Each point is reached from the start by the listed moves, each made once or not at all, plus a little noise. Say if it took an odd or an even number of moves. Then give how often each move was made.

Moves:
(1): [ 1.0 -0.8  6.8]
(2): [-0.5  4.4  1.1]
Start: [1.8 3.9 0.9]
Points:
[2.3 7.3 8.8] => even (1, 1)
[1.6 4.0 0.7] => even (0, 0)

Moves:
(1): [ 1.9 -7.5  3.7  3.8 -3.6]
(2): [ 6.1  1.9  1.3  1.9 -6.1]
(3): [-2.7  4.1  5.8  3.6  2.9]
(4): [ 5.3  0.3 -4.8  2.5  2.9]
Start: [ 0.0  0.9  1.9 -4.3 -1.3]
Points:
[ 5.4  1.7 -3.3 -1.7  0.8] => odd (0, 0, 0, 1)
[ 6.8 -6.3  1.0  2.1 -2.3] => even (1, 0, 0, 1)
[ 3.4  6.4  8.8  1.5 -4.8] => even (0, 1, 1, 0)

Moves:
(1): [ 1.4  0.4  1.7  0.7 -0.1  0.7  0.3 -2.6  0.5  0.3 -3.2]
(2): [ 2.7  2.7 -0.5  2.9  1.7 -0.8 -0.1  1.7  2.9 -0.1  0.1]
(3): [-0.8 -1.4 -0.1  2.8  1.0  0.2 -4.7  0.0 -2.7 -3.9  2.2]
(4): [ 2.3 -0.8 -1.3  2.8  2.7 -0.9  0.7  1.5 -3.2 -1.7 -0.7]
(5): [ 2.8 -1.1  3.9  1.3  3.8  4.4  0.3 -4.7 -1.0  5.2  1.7]
(6): [-0.8  1.5 -2.1  0.4  0.1  3.6  0.8  0.1  0.2 -2.9 -4.0]
(7): [ 0.5  3.0  4.9 -0.3  0.0  0.9  1.6  2.5  0.5  0.9 -1.3]
(8): [ 4.4 -0.6  2.1 -2.2 -1.7  5.2  1.2  0.7  2.5  2.8 -3.1]
Start: [ 0.0  1.5  0.2  3.2  5.7  0.2 -1.4 -1.8 -7.3  2.4  1.0]
Points:
[ 6.2  3.0  9.0  5.1  8.9 14.2 -2.2 -3.4 -7.9  4.3 -3.4] => odd (0, 0, 1, 0, 1, 1, 1, 1)
[-0.8  3.0 -1.9  3.8  5.8  3.8 -0.6 -1.6 -7.2 -0.5 -3.1] => odd (0, 0, 0, 0, 0, 1, 0, 0)
[ 3.7  9.1  4.1  7.0  7.5  4.4  1.3 -0.1 -3.4  0.8 -7.6] => even (1, 1, 0, 0, 0, 1, 1, 0)
[ 4.7  3.8 -2.0 12.7 11.3  3.0 -4.3 -1.1 -9.6 -5.8 -4.6] => odd (1, 1, 1, 1, 0, 1, 0, 0)
[  1.8   3.3   6.8   7.3  10.8   9.1  -3.5  -4.1 -10.5   1.6  -0.6] => even (0, 0, 1, 0, 1, 1, 1, 0)

Moves:
(1): [ 2.2  1.7  1.3  0.7  0.7  0.7  0.7  1.5  3.3 -0.6 -1.9 -0.9 -1.5 -1.2]
(2): [-2.2 -6.3  3.3 -0.5 -2.4 -0.8 -5.9  2.1 -2.2 -2.2 -3.7 -2.3  2.0 -0.3]
(3): [-0.2  6.4 -4.7 -2.4 -6.7 -1.5  2.7  1.6 -0.8  4.4  0.7  2.9  4.3 -0.9]
(4): [ 1.7  0.4 -0.7  1.0 -1.6 -3.7 -1.6 -1.9 -1.2 -0.1 -7.7 -2.1 -0.7  2.3]
(5): [-0.2  0.9  1.0 -2.6  2.4  3.2 -1.6  7.3  3.5 -1.4 -2.5  1.5 -0.1 -7.2]
(6): [-2.3 -3.4  1.9  3.1  1.4 -4.2  5.0  1.9 -0.5  1.8 -0.5  0.5  0.6  0.6]
(7): [-2.4 -0.8  0.6 -1.7  2.9 -0.9 -2.2 -2.4 -0.3 -1.5  1.6  1.5  4.1 -0.5]
(8): [-2.5  2.9  1.0 -4.2  2.0 -2.8 -1.6  0.0  0.4  4.0 -3.4  0.5  5.2 -2.1]
(9): [-1.0  2.2  0.9  0.6 -0.3  1.7 -0.4 -3.9 -3.2 -1.4  3.6 -1.2  2.9  0.3]
(10): [-2.3 -0.4 -0.1  2.0  1.7  3.1  2.8 -0.1  0.8 -2.0  3.0 -2.8  0.3 -1.2]
(11): [-2.2 -3.3  0.1  0.7  0.2 -0.9  3.6  1.7  0.3  2.2 -0.5  2.7  1.0  0.2]
Start: [-2.2 -0.2  1.0  2.1 -1.4  0.7  1.1 -1.3 -0.5 -0.7  1.8  0.1  0.7 -2.0]
Points:
[-11.7 -11.1   7.0   4.9   2.2  -2.2   0.9   0.2  -2.8  -4.9   2.0  -2.5
   7.5  -3.4] => even (0, 1, 0, 0, 0, 1, 1, 0, 0, 1, 0)
[-8.6 -3.2  7.1  2.1 -1.0 -1.9 -1.1 -2.1 -2.1 -0.8 -8.7 -6.2 10.1 -3.8] => odd (1, 1, 0, 1, 0, 0, 0, 1, 1, 1, 1)
[-6.5 -3.3  3.0 -1.2  4.1  2.1  1.0  5.5  2.7 -1.3  0.1  5.9  5.8 -9.5] => odd (0, 0, 0, 0, 1, 0, 1, 0, 0, 0, 1)
[-17.7  -3.3   4.0  -0.3  -2.3  -5.9   5.2  -0.5  -6.3   4.6   2.6   2.1
  20.8  -6.1] => even (0, 1, 1, 0, 0, 1, 1, 1, 1, 1, 1)
[ -7.9   4.3   3.0  -8.8  -2.5  -1.1  -6.3   8.8   3.5   2.1  -7.5   3.3
  14.7 -14.2] => even (1, 1, 1, 0, 1, 0, 1, 1, 0, 0, 0)
